Every row gives one point. Examples show where two turns around zero, p and q, send a point. Write where each new point lands after one turn and then the other. Backwards means that the second turn is done in reverse. Each puzzle has new turns, and all numbers are rounded.

Turn p:
.06 -.40 -.03 => -.11 -.18 -.35
.00 .17 -.42 => .29 .33 -.10
.10 .08 .24 => -.02 -.19 .20
.04 -.14 -.14 => .04 .01 -.20
-.19 .29 .35 => -.20 .02 .45
Turn q:
.09 -.19 -.20 => -.24 -.14 -.08
.01 .23 .23 => .31 .05 .09
-.27 .34 .19 => .34 .33 .00
.49 -.05 -.12 => -.01 -.50 -.07
-.04 -.33 .01 => -.29 -.01 .16
-.28 .00 -.11 => -.10 .26 -.10
Where do these land?
q, then p: -.01 -.05 -.29 => -.03 .25 -.15
q, then p: .05 .02 -.13 => .01 .08 -.12
q, then p: -.25 -.21 -.26 => -.11 .39 .10
p, then q: .02 .19 .28 => .04 .07 .33
p, then q: -.13 .01 -.18 => .14 .02 -.17
p, then q backwards: .32 .05 .58 => .55 -.28 .24

Turn p:
.03 -.14 .29 .04 => .06 -.11 .19 .24
.04 -.28 .15 -.05 => -.15 -.11 .14 .22
-.09 -.13 .06 -.09 => -.10 -.09 .13 .01
-.15 .41 -.14 -.07 => .21 .01 -.12 -.40
.02 -.34 .03 -.02 => -.25 -.02 .12 .20
.19 .03 -.03 -.07 => .00 -.07 -.18 .07
-.03 .44 -.35 .26 => .24 .38 -.28 -.32
Turn q:
.04 .17 -.02 -.06 => -.10 .15 .02 .05
-.31 .35 .32 -.32 => -.31 .36 -.31 -.32
-.05 .03 -.11 .12 => -.09 -.11 .02 .09
.12 -.11 -.18 -.08 => .17 .00 -.01 .19
.13 -.07 .33 .24 => .05 -.08 .29 -.31
.10 -.16 .07 .13 => .13 -.12 .14 -.07
-.04 -.22 -.41 -.04 => .16 -.20 -.17 .36
Where do these land?
p, then q backwards: .13 .14 .00 .14 => .04 -.09 -.05 -.21
p, then q: -.02 .07 .05 .01 => .06 .04 .05 .00
q, then p: -.75 .08 .07 -.28 => -.51 .18 -.14 -.58
p, then q: .15 .06 .08 -.16 => .16 -.15 .01 .10
p, then q backwards: .13 -.09 .12 .13 => .11 .02 -.20 -.05
q, then p: .20 -.03 -.19 .07 => .14 .11 .06 .21
p, then q: .16 -.23 -.13 .09 => -.27 -.16 -.02 .04

Turn p:
-.37 .04 .15 -.12 .23 .08 => -.03 .41 -.16 -.18 .07 .00
.15 -.25 -.18 .24 -.26 .14 => -.19 -.29 -.03 .26 -.21 .18
.28 -.21 .31 -.07 .25 .12 => -.17 -.25 -.16 -.41 .10 -.03
-.22 .02 -.05 -.09 .29 .07 => .12 .26 -.20 -.16 -.06 .02
.34 -.07 -.03 -.25 -.03 -.48 => .15 -.31 .11 .00 .03 -.53
.16 -.10 .02 -.03 -.26 .01 => -.17 -.18 .17 .08 -.07 -.05
-.11 .11 -.42 -.05 -.17 .34 => .09 .14 .18 .11 -.44 .29
-.23 .46 .20 .37 -.05 -.28 => .20 .22 .09 .30 .57 .12
Turn q:
.08 .44 .03 -.11 -.26 -.30 => -.05 .30 .09 -.45 -.16 -.21
.04 -.35 .10 -.08 -.04 .36 => .24 -.15 -.24 .35 -.09 .08
.10 .02 -.20 -.06 .11 .00 => .02 -.05 -.08 -.13 .17 .11
-.08 .21 -.20 .39 .22 .17 => -.28 .15 .12 .06 .13 .43
.17 -.01 -.02 -.37 .09 -.40 => .20 -.18 .06 -.37 .18 -.31
-.25 -.03 .23 -.18 -.19 .06 => .01 -.12 -.01 .06 -.38 -.15
-.05 -.27 -.15 .02 .33 .13 => .00 -.31 -.03 .17 .24 .20
.14 .08 .55 .26 .13 .24 => .30 .24 .38 .35 -.17 .16
-.16 -.08 -.35 .12 -.39 -.27 => -.44 .11 -.30 -.07 .08 -.30
Where do these land?
p, then q: -.11 .05 -.03 .10 .46 -.16 => .09 .03 -.15 -.31 .33 .16
p, then q: .09 .08 -.11 -.20 .00 .41 => .20 .02 -.19 .00 -.39 -.06
q, then p: .00 -.16 .44 -.36 -.17 .19 => -.13 -.50 .21 .30 -.01 -.10
p, then q: .11 -.07 -.31 .07 .19 -.23 => .04 .18 -.21 .01 .33 -.13
q, then p: .06 .27 .02 -.40 -.16 .16 => -.06 -.13 .39 -.02 -.31 -.14
q, then p backwards: -.29 -.15 -.01 .20 -.25 -.21 => -.12 -.34 .12 -.11 -.27 -.16
p, then q: .15 -.03 .01 .59 -.07 -.15 => -.09 -.08 -.04 .41 .36 .29
